Each row of a before or after table is a point. One or more steps were done to the points. Then noise was added and the rows were shuffled. The steps act on columns, c1 being the first. Write out the steps. A step turns or swaps two columns, mirrors them in a line or flattens them onto one, adds a multiple of one to another, or multiplies or shifts one. Angles are multiples of 10 degrees, from the lower column toward the higher: turns from -170 to 170, lines from 10 to 170 but not 90. Use the fewest steps. Two steps may share a column if one is a turn and the other turns, adds or multiplies; they go together, in the order done. Otherwise the lowest column goes first.
In the rows, zero is written as 128.

Before (9 x 3):
[[125 146 101]
 [161 121 109]
 [158 122 101]
 [137 110 176]
 [141 125 101]
 [133 135 106]
 [128 112 110]
 [132 117 121]
 [136 164 106]]
After:
[[121 151  74]
 [138 114 114]
 [141 137  84]
 [203 121  73]
 [161 124  74]
 [210 119  90]
 [151 105 223]
 [128 107  92]
 [148 175  84]]
Steps: multiply c1 by 2.5; multiply c2 by 1.3; multiply c3 by 2

Before (14 x 8):
[[153 135 148 150 194 140  91 113]
 [115  81 148 151 102 116 106 161]
 [ 89 161  46 106  92 132 136 121]
 [110 159 148 159 133 127  92  93]
 [ 75 135  91  97 111  98 143 124]
 [156 152 196 153 149 147 135 112]
 [150 146 164 101 158 132  96  78]
 [168 140 188 114 166 171 109 136]
 [106 156  78  95  88 102 113 150]
 [187 116 145 145  90  88 111 181]
 [161  99 133 161  92 135 118 157]
 [148  95  98 132  92 113 128 135]
 [151 137 184 129 136 167  73 102]
 [ 72 149  73 121 101 113 111 155]]
After (14 x 8):
[[105 153 181 153 177 146  82 113]
 [133 159 143 160 141 128 169  92]
 [145  93  69 155 107 101 189 150]
 [ 88 129 163 138 172 167 114 102]
 [183  99  95 135 105  98 178 125]
 [111 134  81  96 121 113 143 136]
 [168 105  57 161  75 133 128 122]
 [ 98 102 173 147 146 133 145  78]
 [ 68 144 104 115 162  88 184 180]
 [ 94 161 100  99 151 134 115 157]
 [175 121  75 149  95 112 186 154]
 [ 83 116 192 139 161 171  67 137]
 [ 92 150 194 134 112 140 137 113]
 [132 151 115  81 158 116 171 162]]
Steps: turn c1 and c7 by -160 degrees; add -1.5 times c6 to c7; swap c2 and c4; mirror c3 and c5 in the line at 30 degrees

Before, 10 rows:
[[ 85  91 137 155 128 136 148 133 100 102  87]
 [154  92 109 160 141 128 148  87 150 140 116]
 [165 113  98 109 119 146  67 187 126 111 112]
 [109 142 117 132 108 108  69 166 125 112 168]
 [149 117  68 130 122 154 150 113 152 116 136]
 [127 165 121 141 128 151 104 181 137 137 100]
 [ 63  89 205 142  97 119 156 138 153 122  80]
 [150 126  96 167  92 134 110 148 131 102 128]
 [157 141  99 107  92 113 107 192  95 132  94]
 [128 105  84 138 109 119 103  74 177 129 103]]
After, 10 rows:
[[130 105 103 103 108 120  84 186 181 127 101]
 [146 141 148 131 109 110  72  75 127 109 117]
 [195  85 180 148  96 119 192 153 152 124 198]
 [ 92 139 112 153  94 112  95  99  95 132 234]
 [110 119  69 106 124 154 117 133 151 121 102]
 [121 126 108  14  91 133  98 112 131 105 146]
 [134 166 131  95 128 151 103 107 136 138 216]
 [177  90 123 104 126 134 151 153 102 103 186]
 [ 89 112 134 141 121 146  60  94 128 112 208]
 [114  92 102  29 144 126 136 170 151 140  97]]
Steps: turn c1 and c4 by -160 degrees; multiply c4 by 2.5; turn c3 and c7 by 30 degrees; turn c8 and c11 by 140 degrees; multiply c11 by 1.6
